Rows are points. To make a cloud, some directions were put in groups of two or more. Within a group, all points are equally far from the middle, so they leave a hole (a ring in 2 directions, a hollow ball in 3). The other directions are filled evenly. Then the cloud was stretched, turned, moved and blurred a little. Count the holes, and give their numbers of directions, smallest first.
In the rows, 100 means zero.

Cloud (21 x 3)
122; 163; 120
146; 138; 143
117; 159; 123
59; 126; 117
66; 48; 77
120; 40; 124
125; 153; 63
86; 87; 155
90; 62; 157
79; 153; 49
162; 132; 111
64; 91; 45
105; 151; 52
140; 95; 82
40; 51; 96
79; 34; 131
30; 95; 68
120; 169; 106
60; 114; 40
54; 42; 99
33; 73; 74
Holes: 1 (3)

Cloud (27 x 4)
129; 153; 62; 92
94; 22; 144; 62
23; 110; 56; 87
121; 68; 113; 129
165; 106; 82; 121
57; 92; 90; 136
104; 116; 62; 117
128; 80; 169; 130
75; 113; 9; 100
30; 91; 10; 79
111; 106; 89; 95
73; 102; 5; 88
72; 109; 46; 49
69; 49; 144; 127
126; 140; 107; 89
61; 62; 45; 87
104; 97; 117; 111
42; 116; 77; 70
109; 171; 69; 126
65; 89; 62; 41
121; 101; 158; 146
24; 94; 47; 106
66; 30; 71; 106
150; 84; 110; 114
121; 63; 116; 77
66; 93; 39; 75
152; 117; 188; 120
Holes: 0

Cloud (46 x 6)
25; 106; 86; 99; 163; 126
41; 134; 111; 113; 169; 134
117; 150; 65; 137; 107; 171
120; 73; 161; 102; 150; 97
118; 194; 112; 73; 125; 110
69; 91; 159; 155; 79; 83
121; 192; 107; 105; 139; 106
109; 189; 86; 54; 104; 95
50; 134; 146; 92; 30; 120
141; 73; 77; 128; 79; 84
126; 135; 98; 173; 68; 126
32; 113; 127; 146; 129; 150
118; 66; 96; 90; 36; 97
151; 120; 138; 80; 42; 100
92; 141; 172; 74; 128; 129
44; 131; 105; 76; 178; 113
93; 142; 69; 81; 125; 186
23; 102; 74; 104; 119; 93
106; 168; 138; 91; 36; 101
134; 111; 68; 27; 88; 101
56; 123; 178; 64; 99; 138
101; 170; 96; 49; 158; 111
5; 114; 95; 36; 92; 137
168; 132; 153; 99; 87; 65
24; 146; 132; 129; 114; 97
66; 132; 162; 123; 149; 123
120; 175; 127; 117; 151; 117
25; 125; 113; 109; 53; 147
85; 154; 49; 73; 67; 128
91; 46; 135; 110; 108; 167
84; 88; 147; 150; 141; 148
155; 89; 102; 121; 52; 126
92; 160; 58; 151; 89; 128
125; 141; 54; 97; 151; 87
151; 153; 150; 85; 76; 107
109; 60; 96; 104; 37; 97
78; 103; 186; 70; 42; 61
32; 141; 84; 141; 94; 107
118; 137; 164; 71; 114; 137
98; 177; 82; 80; 61; 130
107; 36; 122; 66; 110; 156
42; 161; 155; 124; 88; 75
96; 152; 89; 36; 85; 48
117; 149; 42; 120; 148; 116
44; 173; 159; 94; 70; 73
13; 127; 98; 123; 127; 115
Holes: 3 (2, 2, 2)

Cloud (86 x 9)
117; 135; 128; 112; 75; 108; 92; 120; 136
116; 88; 93; 128; 73; 83; 135; 168; 105
116; 74; 110; 148; 70; 111; 143; 188; 91
123; 75; 112; 86; 150; 76; 127; 89; 115
131; 89; 109; 83; 71; 142; 100; 111; 91
77; 108; 125; 121; 140; 94; 98; 70; 132
98; 87; 127; 128; 121; 112; 110; 109; 132
83; 107; 134; 96; 140; 110; 97; 45; 67
122; 120; 105; 121; 134; 83; 94; 123; 64
106; 131; 118; 70; 138; 78; 91; 93; 145
110; 78; 112; 135; 80; 145; 109; 125; 78
101; 98; 137; 115; 38; 83; 142; 164; 87
122; 109; 125; 57; 66; 101; 138; 127; 93
77; 107; 134; 46; 147; 108; 93; 49; 100
92; 98; 126; 78; 138; 141; 93; 71; 90
109; 91; 119; 133; 135; 79; 136; 87; 73
94; 141; 105; 132; 131; 116; 90; 117; 85
108; 80; 121; 119; 64; 114; 107; 107; 87
98; 99; 129; 141; 87; 108; 143; 156; 70
101; 97; 119; 92; 57; 108; 103; 90; 147
83; 114; 105; 92; 51; 85; 116; 157; 107
134; 98; 139; 88; 82; 134; 112; 104; 110
123; 111; 164; 109; 116; 109; 105; 85; 105
78; 150; 143; 59; 146; 92; 77; 60; 95
91; 138; 93; 73; 114; 90; 72; 59; 91
108; 141; 115; 100; 102; 108; 93; 144; 120
130; 115; 86; 97; 83; 124; 106; 156; 85
126; 108; 113; 113; 43; 85; 106; 190; 107
99; 82; 146; 51; 114; 74; 100; 81; 122
117; 111; 134; 115; 117; 100; 98; 170; 87
119; 117; 133; 84; 111; 79; 91; 131; 126
88; 149; 110; 114; 132; 120; 82; 109; 106
111; 120; 149; 121; 88; 117; 98; 156; 115
92; 94; 127; 80; 64; 85; 119; 96; 104
108; 153; 88; 128; 115; 107; 103; 85; 109
136; 109; 130; 81; 127; 77; 144; 116; 94
95; 81; 105; 64; 86; 88; 102; 66; 135
134; 75; 118; 112; 88; 109; 133; 88; 78
124; 128; 153; 74; 75; 102; 75; 113; 108
112; 67; 124; 88; 64; 102; 80; 120; 139
80; 99; 124; 46; 144; 91; 76; 5; 120
116; 138; 98; 98; 103; 73; 91; 71; 91
121; 91; 142; 131; 68; 91; 144; 187; 94
114; 139; 120; 126; 80; 128; 70; 123; 88
89; 141; 102; 110; 114; 102; 91; 56; 82
112; 76; 120; 120; 132; 101; 136; 83; 110
144; 76; 104; 103; 74; 98; 110; 125; 107
140; 128; 132; 83; 124; 118; 85; 95; 63
136; 104; 148; 136; 82; 93; 108; 177; 93
110; 100; 142; 91; 81; 106; 156; 157; 80
125; 139; 126; 61; 113; 101; 92; 89; 85
145; 116; 119; 79; 144; 87; 108; 88; 74
127; 88; 100; 118; 116; 102; 106; 77; 80
103; 65; 117; 93; 115; 90; 132; 100; 82
138; 77; 123; 128; 83; 87; 137; 176; 60
147; 101; 114; 113; 56; 83; 109; 122; 91
121; 129; 119; 99; 126; 119; 117; 112; 125
94; 110; 131; 93; 173; 113; 114; 37; 67
90; 149; 101; 66; 114; 107; 77; 56; 104
131; 100; 142; 93; 42; 83; 106; 136; 125
98; 141; 102; 118; 94; 94; 121; 93; 52
71; 103; 121; 118; 75; 105; 71; 127; 103
126; 118; 97; 96; 146; 123; 118; 84; 122
109; 91; 92; 144; 83; 97; 145; 112; 101
149; 77; 119; 132; 67; 116; 106; 138; 74
87; 118; 137; 91; 112; 100; 71; 43; 102
73; 125; 131; 93; 138; 112; 111; 95; 75
140; 87; 130; 120; 126; 105; 120; 136; 89
85; 75; 115; 69; 116; 115; 121; 78; 108
134; 81; 99; 106; 106; 106; 164; 118; 68
76; 95; 138; 88; 92; 128; 106; 138; 123
114; 129; 155; 98; 114; 65; 92; 87; 126
129; 107; 112; 76; 100; 81; 91; 88; 147
64; 134; 101; 68; 139; 90; 41; 61; 84
92; 124; 132; 82; 70; 95; 80; 161; 121
117; 113; 138; 99; 75; 147; 125; 123; 109
81; 118; 129; 92; 129; 89; 148; 93; 83
101; 98; 141; 80; 112; 126; 82; 88; 145
117; 139; 110; 121; 141; 116; 78; 86; 88
84; 110; 131; 114; 105; 97; 105; 98; 45
97; 126; 134; 100; 155; 80; 67; 81; 143
134; 108; 118; 113; 110; 81; 169; 145; 95
90; 106; 130; 95; 61; 112; 98; 108; 152
132; 92; 90; 109; 115; 125; 118; 73; 114
90; 143; 113; 101; 69; 95; 103; 150; 120
78; 134; 118; 51; 111; 118; 78; 83; 112
Holes: 1 (6)

Cloud (98 x 9)
126; 97; 110; 27; 76; 66; 78; 116; 103
87; 81; 76; 96; 45; 105; 75; 138; 136
93; 104; 109; 125; 58; 36; 104; 130; 109
112; 44; 111; 101; 47; 103; 164; 106; 86
93; 108; 147; 72; 75; 98; 105; 99; 83
80; 81; 86; 83; 121; 72; 45; 88; 124
121; 66; 90; 69; 98; 110; 138; 95; 61
112; 48; 117; 23; 53; 115; 96; 111; 102
97; 122; 138; 71; 115; 74; 103; 100; 101
62; 108; 88; 136; 106; 152; 154; 96; 118
135; 85; 119; 65; 62; 117; 58; 86; 117
152; 122; 46; 100; 68; 105; 110; 136; 86
107; 66; 84; 183; 78; 77; 107; 112; 136
106; 123; 78; 140; 119; 163; 145; 90; 55
92; 74; 106; 152; 100; 121; 126; 141; 136
50; 84; 67; 77; 96; 117; 83; 99; 86
99; 90; 109; 20; 80; 105; 102; 97; 74
75; 20; 104; 111; 113; 113; 77; 106; 118
119; 97; 63; 125; 83; 149; 125; 109; 121
72; 124; 60; 107; 99; 156; 117; 104; 115
97; 68; 154; 78; 76; 60; 93; 103; 89
59; 58; 105; 133; 103; 97; 41; 122; 129
162; 57; 95; 105; 123; 76; 85; 105; 111
128; 29; 112; 113; 67; 92; 121; 98; 114
137; 74; 73; 138; 61; 113; 122; 106; 117
124; 41; 125; 97; 98; 109; 140; 111; 107
84; 102; 88; 54; 130; 88; 104; 137; 99
38; 103; 74; 116; 143; 122; 112; 118; 113
80; 109; 65; 65; 130; 153; 63; 114; 121
88; 164; 82; 76; 118; 164; 102; 103; 85
58; 91; 127; 139; 71; 97; 98; 86; 89
90; 126; 71; 98; 166; 99; 58; 102; 110
80; 107; 55; 62; 88; 80; 87; 135; 88
75; 87; 102; 120; 94; 181; 99; 93; 94
73; 91; 60; 57; 106; 153; 67; 121; 124
94; 97; 93; 92; 127; 104; 70; 101; 60
76; 50; 87; 59; 88; 105; 54; 137; 131
130; 125; 81; 107; 82; 114; 157; 94; 72
95; 81; 30; 86; 75; 127; 96; 139; 129
98; 127; 83; 31; 145; 144; 66; 81; 86
123; 83; 96; 59; 114; 103; 146; 118; 97
98; 79; 76; 111; 159; 142; 128; 72; 81
134; 84; 125; 52; 101; 73; 41; 111; 137
80; 134; 74; 77; 127; 112; 68; 113; 82
82; 113; 75; 89; 53; 115; 153; 132; 92
91; 80; 116; 80; 123; 138; 118; 59; 74
76; 79; 146; 156; 82; 88; 124; 89; 74
84; 50; 46; 115; 95; 99; 146; 65; 88
125; 52; 84; 71; 100; 108; 44; 92; 107
102; 122; 71; 177; 105; 78; 119; 90; 91
108; 107; 81; 195; 124; 103; 107; 83; 81
106; 100; 75; 134; 187; 127; 108; 85; 86
110; 129; 78; 72; 172; 118; 94; 82; 104
84; 129; 78; 101; 90; 138; 158; 82; 97
87; 37; 128; 137; 42; 96; 87; 94; 123
107; 102; 94; 29; 82; 96; 88; 78; 70
98; 115; 60; 79; 134; 64; 89; 108; 91
117; 77; 85; 66; 97; 42; 94; 131; 115
137; 58; 97; 46; 76; 72; 51; 117; 90
79; 43; 101; 143; 52; 125; 88; 112; 113
94; 83; 87; 116; 120; 102; 86; 161; 135
114; 47; 127; 170; 57; 57; 47; 105; 120
108; 97; 85; 159; 99; 87; 93; 105; 54
98; 145; 129; 83; 100; 123; 87; 115; 77
118; 92; 87; 74; 131; 125; 17; 111; 113
141; 79; 82; 133; 57; 102; 108; 125; 73
97; 125; 53; 36; 120; 129; 61; 86; 82
135; 35; 108; 110; 94; 95; 111; 96; 114
70; 72; 109; 83; 96; 59; 61; 154; 102
133; 36; 63; 96; 94; 82; 104; 121; 104
140; 59; 95; 58; 113; 140; 135; 111; 94
110; 51; 99; 135; 102; 117; 131; 66; 112
81; 58; 91; 57; 76; 124; 149; 80; 60
115; 74; 113; 137; 77; 68; 156; 101; 85
111; 66; 104; 145; 99; 135; 136; 69; 111
107; 98; 51; 78; 132; 108; 100; 79; 118
125; 84; 110; 118; 63; 102; 37; 114; 112
106; 66; 109; 28; 41; 82; 93; 119; 124
104; 90; 58; 173; 85; 119; 112; 76; 78
68; 83; 128; 92; 83; 132; 106; 105; 147
144; 85; 103; 79; 92; 141; 142; 110; 116
90; 97; 68; 152; 102; 168; 140; 81; 75
159; 69; 73; 98; 74; 124; 119; 76; 107
152; 85; 120; 137; 91; 116; 107; 119; 92
75; 61; 88; 109; 126; 112; 140; 83; 134
135; 104; 83; 92; 128; 59; 20; 154; 126
123; 88; 118; 91; 45; 98; 58; 132; 102
115; 76; 156; 90; 93; 80; 50; 108; 141
134; 89; 115; 68; 124; 87; 75; 113; 143
45; 91; 107; 82; 136; 116; 85; 108; 88
114; 101; 98; 194; 120; 100; 115; 73; 93
126; 75; 48; 99; 137; 134; 95; 118; 116
78; 31; 121; 112; 136; 116; 70; 103; 120
90; 97; 101; 93; 134; 123; 38; 138; 134
82; 94; 65; 78; 152; 150; 146; 81; 105
121; 28; 102; 150; 47; 76; 108; 86; 118
135; 103; 44; 33; 109; 122; 63; 138; 120
126; 87; 51; 110; 60; 125; 125; 139; 106
Holes: 3 (2, 2, 2)

Cloud (105 x 9)
120; 91; 150; 104; 35; 63; 131; 81; 100
120; 138; 132; 111; 119; 113; 108; 45; 150
108; 81; 119; 71; 114; 61; 46; 81; 130
101; 53; 133; 90; 124; 77; 93; 84; 41
105; 112; 106; 110; 56; 134; 82; 65; 129
81; 159; 149; 99; 78; 114; 89; 101; 75
124; 140; 127; 112; 97; 57; 103; 101; 186
111; 96; 81; 97; 113; 58; 87; 74; 79
49; 62; 89; 108; 149; 109; 94; 95; 112
31; 63; 91; 58; 168; 106; 61; 54; 77
58; 16; 95; 129; 147; 47; 113; 103; 89
133; 84; 93; 100; 81; 86; 142; 103; 195
121; 97; 149; 62; 78; 55; 99; 106; 135
149; 95; 150; 72; 82; 63; 83; 81; 141
137; 71; 152; 91; 107; 97; 63; 95; 81
66; 127; 125; 21; 152; 95; 77; 92; 115
108; 129; 161; 112; 53; 107; 83; 84; 113
123; 142; 100; 101; 81; 72; 129; 85; 129
119; 149; 94; 87; 87; 154; 99; 64; 137
79; 57; 80; 74; 119; 77; 87; 116; 169
116; 70; 99; 122; 129; 112; 120; 48; 48
149; 93; 115; 74; 77; 76; 93; 37; 114
127; 124; 123; 86; 88; 98; 28; 57; 154
111; 42; 93; 144; 79; 86; 160; 106; 74
105; 105; 151; 81; 96; 52; 76; 90; 53
117; 75; 146; 118; 80; 82; 73; 65; 159
132; 116; 83; 138; 59; 118; 141; 105; 86
104; 69; 112; 107; 61; 83; 131; 139; 43
155; 107; 101; 139; 94; 122; 161; 69; 132
105; 143; 155; 116; 110; 84; 106; 68; 138
111; 64; 68; 128; 105; 96; 109; 92; 72
133; 147; 116; 71; 73; 160; 73; 68; 120
119; 115; 81; 151; 90; 77; 132; 174; 158
89; 78; 150; 140; 75; 92; 125; 57; 68
93; 58; 49; 84; 87; 92; 105; 71; 48
75; 72; 135; 105; 97; 109; 42; 68; 123
122; 136; 124; 99; 37; 109; 127; 68; 75
68; 108; 140; 84; 124; 31; 83; 140; 99
156; 69; 124; 141; 52; 98; 107; 122; 71
80; 108; 87; 129; 99; 102; 121; 67; 59
57; 84; 173; 114; 87; 61; 101; 66; 44
136; 99; 123; 108; 102; 114; 120; 24; 141
101; 129; 108; 130; 89; 106; 92; 88; 158
104; 132; 188; 72; 106; 73; 151; 99; 68
45; 68; 61; 53; 123; 97; 75; 66; 60
129; 119; 176; 118; 57; 68; 75; 50; 121
32; 63; 58; 93; 157; 103; 120; 93; 60
76; 114; 180; 88; 130; 72; 168; 87; 66
90; 94; 102; 134; 113; 118; 88; 54; 128
141; 88; 100; 125; 125; 42; 160; 73; 85
77; 67; 86; 126; 94; 99; 178; 140; 99
83; 125; 66; 125; 127; 93; 133; 111; 94
67; 63; 77; 60; 112; 108; 73; 119; 99
109; 118; 129; 147; 78; 65; 106; 128; 129
46; 100; 93; 35; 115; 111; 74; 56; 114
75; 109; 131; 43; 88; 67; 69; 110; 106
108; 85; 112; 58; 100; 129; 56; 71; 66
86; 60; 64; 95; 128; 135; 159; 87; 65
105; 105; 151; 90; 125; 115; 67; 78; 134
72; 117; 72; 120; 97; 140; 133; 83; 101
109; 107; 109; 135; 57; 101; 132; 62; 69
72; 120; 112; 75; 127; 69; 111; 47; 133
74; 121; 107; 15; 102; 130; 68; 82; 91
117; 125; 101; 118; 68; 96; 126; 94; 60
136; 54; 108; 155; 117; 72; 153; 95; 94
104; 61; 64; 119; 124; 92; 104; 129; 134
113; 33; 94; 102; 57; 113; 51; 40; 83
81; 61; 62; 85; 134; 63; 95; 83; 92
145; 121; 133; 77; 126; 134; 132; 42; 131
142; 93; 82; 74; 95; 104; 124; 56; 153
95; 116; 62; 95; 93; 160; 58; 86; 59
132; 128; 89; 112; 71; 118; 123; 56; 157
46; 107; 122; 47; 131; 75; 52; 58; 121
33; 138; 123; 90; 95; 120; 105; 80; 82
100; 84; 103; 116; 69; 143; 126; 80; 85
116; 72; 36; 120; 95; 60; 133; 95; 91
102; 182; 151; 80; 123; 100; 96; 82; 143
114; 75; 69; 82; 74; 80; 117; 15; 115
153; 77; 86; 175; 70; 78; 159; 85; 162
100; 77; 34; 127; 82; 134; 101; 56; 150
88; 103; 160; 60; 153; 28; 106; 111; 155
71; 102; 103; 90; 80; 158; 81; 79; 95
43; 87; 119; 42; 160; 94; 109; 25; 117
82; 108; 179; 75; 102; 66; 139; 63; 71
66; 93; 71; 109; 96; 80; 165; 54; 84
77; 46; 99; 76; 80; 78; 87; 48; 20
142; 102; 113; 98; 103; 31; 100; 91; 118
124; 126; 113; 121; 113; 24; 122; 117; 155
81; 75; 161; 68; 135; 127; 84; 90; 48
90; 72; 97; 91; 96; 144; 97; 27; 99
100; 54; 69; 106; 79; 137; 100; 73; 83
92; 83; 107; 87; 121; 50; 133; 148; 84
113; 101; 144; 93; 100; 109; 107; 102; 16
107; 128; 184; 94; 91; 97; 73; 104; 149
123; 125; 107; 58; 131; 103; 38; 73; 117
82; 101; 157; 128; 92; 85; 100; 143; 136
70; 110; 111; 104; 108; 66; 88; 52; 55
142; 69; 73; 125; 108; 114; 114; 80; 104
106; 90; 118; 88; 154; 90; 72; 93; 159
86; 130; 123; 76; 143; 95; 75; 61; 171
96; 116; 167; 119; 67; 82; 78; 56; 115
123; 108; 106; 160; 105; 64; 132; 126; 136
118; 38; 83; 104; 106; 94; 156; 160; 143
70; 115; 145; 46; 101; 79; 86; 57; 77
74; 101; 102; 56; 86; 91; 70; 52; 119
Holes: 1 (3)
